Each row of a before or after table is a point. The points were changed in one or more steps. Then noise was added and the rows were shuffled. The steps act on columns, c1 being the first. Name the steps. A step turns or swaps two columns, mirrors them in a line or flattens them onto one, adds a multiple of one to another, or multiplies or shifts one. Angles are multiples of 10 degrees, from the lower column toward the higher: turns from -170 to 170, lines from 10 to 170 but not 90. Use the fewest steps. Two steps may share a column if one is a turn and the other turns, adds or multiplies; they go together, in the order done. Otherwise the lowest column goes first.

Before:
[[-33 -54]
 [ 43  -4]
 [-30 -65]
 [ 38  14]
 [-26 -36]
 [ -3   3]
 [-36 -70]
 [-15  20]
 [  6  -1]]
After, 9 rows:
[[ 70  17]
 [-30  33]
 [ -1  -3]
 [ 72  15]
 [ -4 -32]
 [-30  21]
 [ 58  11]
 [ -8   1]
 [ 46   7]]
Steps: turn c1 and c2 by 130 degrees

Before:
[[ 25  -5 -13   1 -11 -20  15 -20]
 [ 44  23 -14   2  38  -9  19  44]
 [-15  -4 -18  -1  21  -6   8 -24]
 [ -1 -11  18   8   4  29 -13 -17]
 [  5  11 -19  -2 -12 -12   6 -22]
 [-14  18  11   7   1 -18 -12  15]
 [-11 -15  -6  14  -7 -21   8 -20]
 [  5 -10 -11  -9   5 -19 -24 -16]
 [-14 -16  10 -25   0  -3  -8 -19]
 [-10   3 -15  15  -7   1   5  26]]
After:
[[  3  20   8   6 -10 -26 -29  62]
 [-22 -10  -8  16 -16 -31  19 -15]
 [ 63  22 -15  -4  28 -19  47 -15]
 [ 13   5 -13  16 -18 -10  12  74]
 [ -1  -5 -13   4 -21 -31  38 -92]
 [-14 -10  19  11  -6  21 -30 -30]
 [-28  -5 -18   0  13 -16  21 -12]
 [-15   9 -19  -3 -23 -21  17 -54]
 [-23 -21   8 -21 -11  -9 -18  -6]
 [ -8 -12 -10  -6  -8 -33 -61 -43]]
Steps: turn c1 and c8 by -50 degrees; multiply c8 by 3; turn c2 and c4 by -10 degrees; shift c5 by -10; shift c6 by -10; multiply c7 by 2.5
